Each wall is flat, endless, passes through zero and stands at right angles to its row. A trip goes straight from one point to another. Which walls does it cross, in order?

Walls:
(1): [  1 -28 -40]
(2): [ -7 -17  31]
(3): [-16  60  24]
(4): [-45 -54  -3]
Trips:
[ 20 -43 -27] to [ -2   0 -22] -> none
[16 19 16] to [-5  4 28] -> none
[ 20  15 -33] to [12 -6 14] -> 1, 2
[ 8  4 24] to [-14   4  24] -> 4
[  2  20 -35] to [ 41 -24 -41] -> 3
[-29  15  27] to [ 21 -21  21] -> 3

Walls:
(1): [  6 -12  30 -17 -32  17]
(2): [-46 -15   5  -2 -26 -39]
(3): [ 10   4  19  26 -12  13]
(4): [-18  -3 -18   3 -18 -24]
(5): [-9  7  5 -1 -5 -1]
Trips:
[  5 -36   6 -24 -17  60] to [-9 -6 15 21 27 25] -> 1
[-58 -28  24  -1   3   5] to [37 32 -9  5  8 18] -> 3, 4, 2, 1, 5

Walls:
(1): [  0  38 -15  -5 -29 -41 -29 -11]
(2): [ -8 -16  -2 -23 -20 -12   3  19]
(3): [ -5  -9  -2  -2 -18 -32   8   8]
(4): [ -5 -48   7   7 -12  39  -3   2]
(5): [ 13  22 -22   8  -2 -17 -37  20]
(6): [  1  19  13 -23  28  -9 -11  27]
(7): [-20 -30  20  -7  -6 -14  -3 -12]
(8): [ 13  12  -1 -15 -16  -4  24 -29]
Trips:
[  2 -13 -22  35  18 -17   2   0] to [-16   0 -26  -1   3  42  -7   1] -> 4, 3, 5
[ 60  34  17   3  17 -13 -11  45] to [-27  21   4 -33   1  26  10  14] -> 2, 1, 5, 8
[-12   5  -4  -2  12  27  10  -6] to [ 12  -1   1  26  15  -1 -47  10] -> 8, 6, 5, 1

Walls:
(1): [-17   6  32  15  22  24 -12 -11  10  18   6]
(2): [-17  -8  31 -24   7  -7   0 -10  28  -9 -37]
(3): [-23 -21   3   5 -11 -13 -26  -6  60   6  -4]
(4): [-15   7   7  -4  -4   1 -25 -13  12  25   0]
(5): [  8  15 -26 -21   2  13 -11   9  19   2 -24]
(6): [-14 -19 -22  18 -25 -13  31 -21 -12   7  11]
(7): [ -3  16  -2 -48  15  -4  -7  18 -15  14   5]
Trips:
[-25  15  -3  17 -26 -34  -9  -1   8  -7  12] to [  6  -9   3  19   2 -18   5  -1 -23 -16  11] -> 4, 3
[-27  -7  21 -14   8  -3  16   8  -1  30  -9] to [  3  26 -14  -4  11  22   7  -4  13  27 -24] -> 6, 5, 3
[  4  20  -1  -7  17  19   0   3   4 -46  -5] to [-18  16   4  -1   0  27  -3  -7  10   8  16] -> 1, 4, 3, 2
[-21  -3 -15  -4  20 -17 -10  -4   9   2  11] to [ 15  12   5  -8  15 -11 -14   3  -8  -1  23] -> 6, 2, 5, 3
[-12 -35 -15 -19 -26  -8  18   9  14 -12 -26] to [  6 -12 -14  30   4  -7   3 -21 -11   7  30] -> 5, 2, 3, 1
[ -4  -6   5  -9   8  11  -5 -12   9  12 -15] to [-13  11  18  29  -2   4 -15  35   8 -36 -27] -> 7, 4

Walls:
(1): [ 28  -2   4   0  42  12  28  -9  15 -11 -11 -10  13  25]
(2): [-15   6   0 -14  18  40  23   6  -5   3  15  11  16 -29]
(3): [ 27 -16  -7  10  24   6   3 -11   7  26  11  15  13 -22]
(4): [-48   1 -28  -4 -10  27 -16   3  -7   7  12 -35  15  -4]
(5): [ 23  -1   7   5  24  -2 -37  19   1 -14   1   3  23   3]
(6): [-23  12 -26   1 -31  22  36  -6  -3 -16  -9 -25 -26  19]
(7): [ -5   2  24  37  19  17 -17  14  22  43  29  -9  59   7]
(8): [ 21  -6 -11  17  -1   0  40   8 -13  -3  -3 -49 -15 -17]
Trips:
[-20 -13 -30 -11  24   8   2 -41  -4  23 -24  -9   1  37] to [-18  -7 -13 -27  -6  38  -1  46  17 -16  17  26   3 -24] -> 2, 1, 3, 5
[-52  -8  19  -6 -15  22  19 -11 -34  55  -9   4 -44 -25] to [-52 -12  -6   9 -16 -24  32   2 -30  -9  17   8 -17   4] -> none
[ 60  29   2  14  -9  31  39  17  -6 -29  19 -17   3  -4] to [  5  29   3  22   6  14 -13 -14 -16  17  41  24  -8  20] -> 7, 8, 6, 1
[ 11  -6  45 -15  18  29 -24  11 -35  -8   9 -22  10   7] to [ -1  10  -2  36 -27  21  -1  -5 -42 -28   8 -40 -17   0] -> 8, 6, 1, 7, 2, 5
[ 39  14 -38 -33 -44 -20 -26 -50 -22  31   8  26   0  -2] to [-26 -16   6 -45  -7   5   7  -5 -22  36   3 -23  28 -38] -> 4, 2, 7, 8

Walls:
(1): [ 19   5  -5 -10  -2  17  13   4  -6  -7  -1 -33 -21  -4  14  12 -13  -2
  14   1]
(2): [  0 -24  20 -20  10 -24  -7   2  16  -2  14  -6 -13   5 -16 -26 -11 -14
  -3  16]
(3): [ 44   5   1  -4  -8 -13 -33   1 -31   3  -8 -16  -1  -5   3 -30  23   5
   1   4]
(4): [ -5   0 -26  -5  20  -9  -2 -11 -26  -5  13  26 -26  12   1 -23  -4  15
  -1 -17]
(5): [ 17 -26  13   9 -26  32 -12  26   2  11 -44  -6   1  31 -23  26   0 -11
 -12  -3]
(6): [  7 -17  -9 -10  -5  12  12   7  -7 -25   3  -4 -13 -18  -8  23  -9  26
  -3  11]
Trips:
[ 16  27  -2   7  -5 -12  12   2  -5 -24   3 -13  13 -12 -14  -1 -18   6
   2  -9] to [ -8  -2  -3   5 -23  11  15 -26 -10 -16 -25  24  -2  -4  -7 -26  36  -8
 -27 -27] -> 4, 1, 6, 5
[ 18   3 -16  17 -17  19  -7  40 -29   5  -9  -6   7  -2  -7  10  -7  36
   7  12] to [  5  26  -1  40 -17  -2   7 -15  16   0  15   3  11 -14   5   2 -16   5
  13   4] -> 5, 3, 6, 1
[  5  -3   7 -34  22  -7  -5 -15  30  18  15  -8   7 -24  12   2  45 -14
  -2  12] to [-17   4   0 -13 -44  20 -22  -8   1  14 -15  14   3  14   8 -15  20   7
   1  36] -> 5, 2
[ -7  10   5  15 -23  -8 -23  15 -17   2 -17  -3   4 -30  10 -12 -28  13
 -11  10] to [ 24   1   1  -1  -2  -3  22 -15 -12 -12 -18   2 -42  -5  19 -20 -16 -15
 -17 -22] -> 1, 5, 4, 2
[ -6  29  21  14  -6 -10  -5  14  15   6  -5  -7  11   4 -12  -2  13  -1
  24 -13] to [  2  14   3 -12 -12 -11 -26 -15   2  47  13 -17  60  -9 -10   7  -5   5
   9   4] -> 5

Walls:
(1): [ 33  20 -13  -9  13  -9  15  -8  20 -24   3   4  -5  -2   5  11 -29   7
 -17   2   5 -15   9  21   9  -9  19 -31   1  21  27 -14]
(2): [ 13   2   1  29 -41 -10 -10  15  14 -13   4  -7  -6  -3 -33  25 -19  10
  -4 -31   3  -2   1 -29   0 -17   2 -13  17 -23 -22  -6]
(3): [ 16   4  17  -2  24   6  -6   4  22  17 -19   9  14  -9  19  10 -32 -22
 -30  19  -8 -19 -42  -4 -15 -25  21 -20  -5  25  -9  -7]
(4): [-11  17 -19  -5  15  -9  13  31 -34  -1  25   0   1 -20   9  29 -24 -15
 -25 -11 -32  14   9 -22  -7 -28   6   6  20 -15  17  29]
(5): [-30  -5  -6 -15  -8  24 -15  -2 -12  39  15  -9  17 -13  11  -6  17 -34
  13  15 -12   6  -7  37  -7  10  -8 -46 -38  15  19  -8]
(6): [  5  12 -21  12  18 -19 -30  -8  -9 -11   0  -4  -1  -8  -7 -10   9 -16
   4  17  10 -52  20  15  15   6  -3  30  25  19  10  12]
(7): [ -8  13   7 -55   1  38  -7 -33  13 -26  18 -17   5   5  -7  11  -7  22
  -8   6 -13  32  21  10 -12  -6 -22  -9 -11   2  17   0]
(8): [  1 -24  10   2   0 -18 -13 -21  20  -3  -8  -1  -5  -6  21 -12 -14 -10
  -2  25   4   6  33  10 -14   1   1   9   0  48  20 -32]
(9): [ 16 -21 -18  -6  -4 -19  -6   9  31  19   4 -10 -25 -29   6  56 -28   5
   6 -32   1 -23 -18  22  37 -17  -6 -11  20  17  27  34]
(10): [ 19  10  -8 -18  14  15  -3  19  18  -6  20  21  31   7   6 -15  15  15
 -13  -9 -17 -28   5 -24 -35 -19   4   3  -4  20  17 -17]
(11): [  7  18  33  14  -9  11 -29   8   8  13  11 -10   7 -37  27  27   9 -10
   4  35   5  -4  13   8   8  -4 -10 -21 -29  -9  30 -18]
Trips:
[ -9  16  -6   2   2  34 -16 -27 -22   3  23 -21  -5 -60 -30 -16  22   5
 -11  15  -4  15  27   6  10 -38 -14   1  45  13  31 -11] to [  7  24  -9  10   6  12  24 -28   7  -6  -5  36   1 -18  -5 -10  33  29
 -18  -9  10  11  16   2   3 -41 -36  23  14  15  28  -8] -> 9, 5, 11
[  0 -38 -14   6  -3  12 -14  -7   2   0  24   2  12  16   7   6  -8  -2
  27 -27  11 -16   1 -20  -1  34  22   3  15 -29  -8  18] to [ 21  -3 -41 -22   4 -28 -22  16  -7  11   7  25  -4  16  -6  23 -22  39
  -4 -23  16 -16  14  23 -21  16  -3  15   8   5  12 -47] -> 10, 1, 8
[ 11  15 -17 -11  -1   9   1 -23  -1  16  24 -14   7  -4 -20  -3 -34  19
 -12 -28  14 -12   7  11 -37   5  -2  19 -21 -23  -4  -4] to [ 17 -16   9  -4  11 -16 -19  -1   2 -35 -22   2   2   0  -6  -3   1  18
  -6   0  39   5  14 -25 -33   2  -5  12  -5   2  13 -23] -> 4, 8, 6

Walls:
(1): [ -7 -19  33  13   8  21   5 -16  -6  -9  -4  -1   9 -23  19  11  -5 -34
 -40   6  -4  11 -26   2   0 -24  22  33  22  14  -9  14   4 -23  16  12
  16 -14 -26   4  12 -10  -7  -1  -3  -7  -3   3]
(2): [ 16 -17   5  18 -10  -8 -13   4   0  10  14 -53  -6 -12  15 -24   2  -5
  -8   4 -19  22 -11 -24  -2 -23   0  25  -6 -19 -14  -2  -3  28 -26  16
  -2  -8 -37  14 -16   3 -29   4 -29  40   6   1]
(3): [ 31 -15  -3   5 -25  35   2  15  36  -8 -33  17   3 -11 -32  -4  29 -21
   9 -11  14  11 -42   1  27 -39 -27 -18   9   7   7 -22 -21 -46  14   2
  -9  -9  44  -3   3 -10 -26 -12   5  -3   2 -20]
(4): [  5  41   5  36  -2  19 -13 -14  10  14  -3 -10 -21  40   1   0  10  30
  33  14 -19 -12 -20  -6 -21   3  18 -27  -6  24 -22   6 -27  -1   3  -2
   5 -23  15   6 -27   2 -11  -5  16 -27  21  -8]
(5): [-28   8  20 -23  10   9 -12 -38 -27   8 -15  -8  31  -4  -7 -21  19  17
  10  10  16  23 -23  -1 -13 -18  -1   2  15 -21   0  16  -3   8 -30   1
  -6  23  12  11  -6  -2  41   8 -11  19   6  11]
(6): [ -2 -23 -10   8  -2  17 -21 -11  18  -2  -1   2  12 -22  10 -11  14 -33
   5  20   2  19  15   3  18  23 -12 -19  12 -25  20   4 -22  27 -23 -28
  33 -11  18  24  -2 -19 -23  31  23 -25 -28   0]
(7): [-26  -9  23  -2  -4  32  18 -16  -7 -17   3   2  37  42   7  -2 -11  12
 -32  -2 -10 -14   1 -23   5 -29 -15  31 -13 -16  -2  -4   9  -4  16 -14
   6   3 -23 -19  31   8  -8  -4 -16   3 -35 -16]
(8): [  1   9 -18   8  16  12   6  -2   4 -60  23   8  -3  13   3  -3   6  14
 -16  14  -6  -1 -13 -13 -36  21  18  16  16 -13 -26 -28 -17   9  18  18
 -10  28 -15 -16 -10  19  11  29  12  18 -22  -2]
(9): [ 30 -13   6  13   2  35   8  10 -21   5 -32   8  -9  14 -33  11  27 -25
  33  -5 -18  12  17 -45 -15 -10  34   0  23   0 -28 -41 -13 -14  29  -1
   0   1  15  12  -5  14  21 -25  11   8   1  18]
Trips:
[-10 -30 -18 -41 -18  19  -2  27  -2 -16 -27  20   5 -16 -24  -1  12  -6
  11  -6 -14  -5  14   8  -9  38   6 -23  -7 -21   2 -33 -11 -33  17 -15
   5  -5 -19  18   9  12  26   6  14  -4  -2 -16] to [-30 -45  -6  27  10  22   4 -20  -5  20  10   4 -18   5  -6 -25  -8 -16
   3  11  25 -30 -10   1  19  10  28  44  -8  43  -2   6  -3  10 -20   1
  -4  36 -27  38   1   7 -27 -11 -18 -16 -11 -14] -> 7, 1, 3, 2, 8, 9
[-24  -8   2 -13 -25  -7  11  22  -1  -8 -14 -32 -10 -10  16 -13   3   4
  -6 -11 -39  -1 -15  15  -8 -25  -4 -14 -19 -27 -17   9   6  -4  11   7
  -4 -43   6  26  11 -29  11 -17  31 -50  17 -29] to [  2  -4  -7   5 -25   5  36  31   2 -21   9 -17  -4  38  -3  27  14   1
   1 -10  11  -9  14  -2   2  -1  15 -43  -8   1  16 -27   9  24  11 -15
  -3 -19   2 -33 -13   5  19  37   4  10 -15  28] -> 2, 7, 1, 9, 8, 6, 3
[-22 -15   1  19   4 -12   7  11 -25   3  35  10  -4 -21  -4  11 -18 -17
  33  17   4   4  -8  19  -3 -15   7  -1  22 -10 -19  -1  14 -19  -7  27
  47  -2 -11   9 -26  11  31  -3  11 -13 -13   9] to [  3   7   4  -6  12  24  13  12  -9  -9  12 -10 -21 -18 -37 -23   0  29
  10  20   5  14 -24 -39  -3  39   6 -30  -5 -21  22 -28 -23  27  -4   0
   2   6 -29  12 -23   2 -20   5 -42 -20  25  11] -> 2, 4, 1

Walls:
(1): [  4   6 -24   9 -21 -15  10 -15   4 -17   5   0  16  13 -31   0   5   8
 -13  13   2 -16  20  22  -7 -18   9   9  30   5  13 -17  -2  -5   0  14
  23   8 -32  23  10  16   0   4 -10 -13   1   7]
(2): [ 26  -4  23  22  -7  23 -26 -19 -27 -23 -20  -5 -14 -27   9   5   0  -5
 -10  22   6   4   1  -8 -14 -33   2 -12  13 -11 -15  35   0  31  46   4
  19  37 -15  -2   8 -20  -9   4  -9  -3  -2   1]
(3): [ 15  30 -22  30  17  19  -9   1   3  22 -16  25   4  -2  18   4  -9  20
   8  10   6   6  -6   5 -12  14 -12 -10   1  16  -3  10 -10  22   5 -27
 -11 -30  12 -18 -25  13   8 -21  25 -17  16  11]
(4): [ 18 -14   5  13  32 -14 -32   6   3  17  22   6  12   6   7   7   4 -17
  -3   8  21  11  17  -4  -9  -6   3  13   3  -2  -4  19  -2  25  18 -32
   2  -9  20   1  -6  15  16  25   3   2  -6 -16]
(5): [  0  17  18  17  21  -3   9  -7  -2   8  13 -33   1   8  14  -2 -26  16
 -10 -20 -16 -16  15  17  16 -37  17   1  -3  17 -19 -10 -17  -4 -16  -4
   1 -36  18  14   3   8   4  -6 -10  38 -15 -14]
(6): [-26  24  -7 -50  15 -12  -2 -13  10 -39 -16  15  -5  18 -26 -18  25 -14
   7  11 -26  -1  -3   4 -12  -1 -11 -10   1   4 -14  -8   6  20 -13  -1
   2  11 -37 -18   9   8  20  43  12 -33 -40  -8]
(7): [-15  20 -10  -2   5  20   6 -23 -17   2   8  17  -5 -14 -27   9 -27 -13
  22 -14   4  12  -8   8  45   9 -18 -42   4   1  12  19 -13  -7  17 -26
 -21 -31 -29 -14  -3   6  13 -14   8 -28 -11  -1]
Trips:
[ 30  -6   7  15  -6   6  22  22   5   2 -27  25  22  -3   2  30   0 -13
  14 -12  16   8  18  10 -24  20 -12  18 -42  31  32   9 -17  32   9  -3
  -3  -6  18  -6  -3 -24   9  18 -10 -26  24  50] to [-21   3  21  -7   8   5  -8  32  14  23 -11 -17  21 -22  -3  20   0  42
 -21  17  -1   4  13   1 -15 -10   0   1   3   7  10  20  20  48  10 -35
  -5 -18 -26 -10 -26 -21   0  17   9   8 -21   6] -> 6, 5
[ 28  30  -2  15   8  -1 -20  14  13  -2  21 -13  -7 -15 -14   6   9  19
  15  18  11  -3 -20  15 -17  26  14  43  10  -8  13   3   8 -22  -6  -5
  13 -21   3  -2 -26   9  -8 -10  14   9  -7   0] to [-19  22 -24  -5  34  -7 -16 -18  40 -15   7  21  40   1   9  17  14  16
  -7  25  23  -6  17  21  -4  20 -11  18   1   1  -2   3  -7   7  23  13
 -17   0 -31   3 -23   9   7  11  11 -12   4  -9] -> 5, 6, 7
[ 16  -6  -3 -22  -5 -32   4 -17  11 -14 -14   9  12  13 -13 -13   7   4
  -2 -20  10   5   1  10   2  -6   6  31  12 -17   3 -19  30   8 -15   2
 -10  15  28  -9   2 -12 -10 -15  14  13  12  11] to [  5  11  -4  -8   8 -13   7  28   8 -17 -12  13  18   8  -1  -5   6 -29
  12   8  -9 -10  -6 -19   7   2  -3  13   9  17  34   7 -10 -24 -21  25
 -11  -2  -9  -9  14  -3 -28 -17  -4  16 -19  20] -> none
[ -5  15   9 -28  -1  37  26  22 -16   4 -27  23 -14  -5  11  17  -8  -3
   5 -28  -7  -6  12  -6 -15  -9 -20   9 -16   9  21 -21  15  25  -1 -15
  18 -41  15 -12  27 -45 -13  -2   2  28  25  -5] to [  2  16   4 -21  16  13  -4   2  14   5   2 -29 -21 -29  36  37  -4  32
  -2   8 -15   6  31   7  32  -1 -13 -10   7  -1  11 -20   7   8  47  20
  -2   4  16 -41 -19  -4 -11  -7   4  21 -10  15] -> 7, 2
[  9  -5  33  12   5   9 -21 -12  -2 -26  -2  -6 -19  16  -6  15  -7  -4
 -14  14 -29 -11  -5 -13  -8 -21  44 -19  28   0   4   3  -1 -26  18  -1
  21   5 -12  23  16   4 -17   7  -9  12  10  11] to [  7 -10  18 -26  34   2  -1 -19 -23  12 -13  23 -46 -11 -26  -2   1   3
  13  -6  -8 -47 -10  24 -11 -20  -7  -5  15  25   2 -10   6 -19  -3   8
  -5  -7 -18  15   0  33   7 -11   0   1   1 -13] -> 6, 7, 2
[  0  -5 -12 -12  -9  13 -12  24   5   9   2 -18 -12  22  18  13  20  -3
 -21  -7  15   3 -23 -10 -19  24  27   4  21  25  28 -23  30 -17  21  -3
 -23  22   4  12 -11   4   7  18  22  27   4 -13] to [ 25  10   7   7  17 -28  -1  21 -34  13  18  -5  -3  -5  29  21 -39 -20
  -6   6  18 -28   5  27  27   6  -1  -7  22   9 -20  18  22 -15  12   3
 -13 -16   1 -47 -25 -40 -22  11  -7 -25   7   8] -> 3, 2, 7, 5
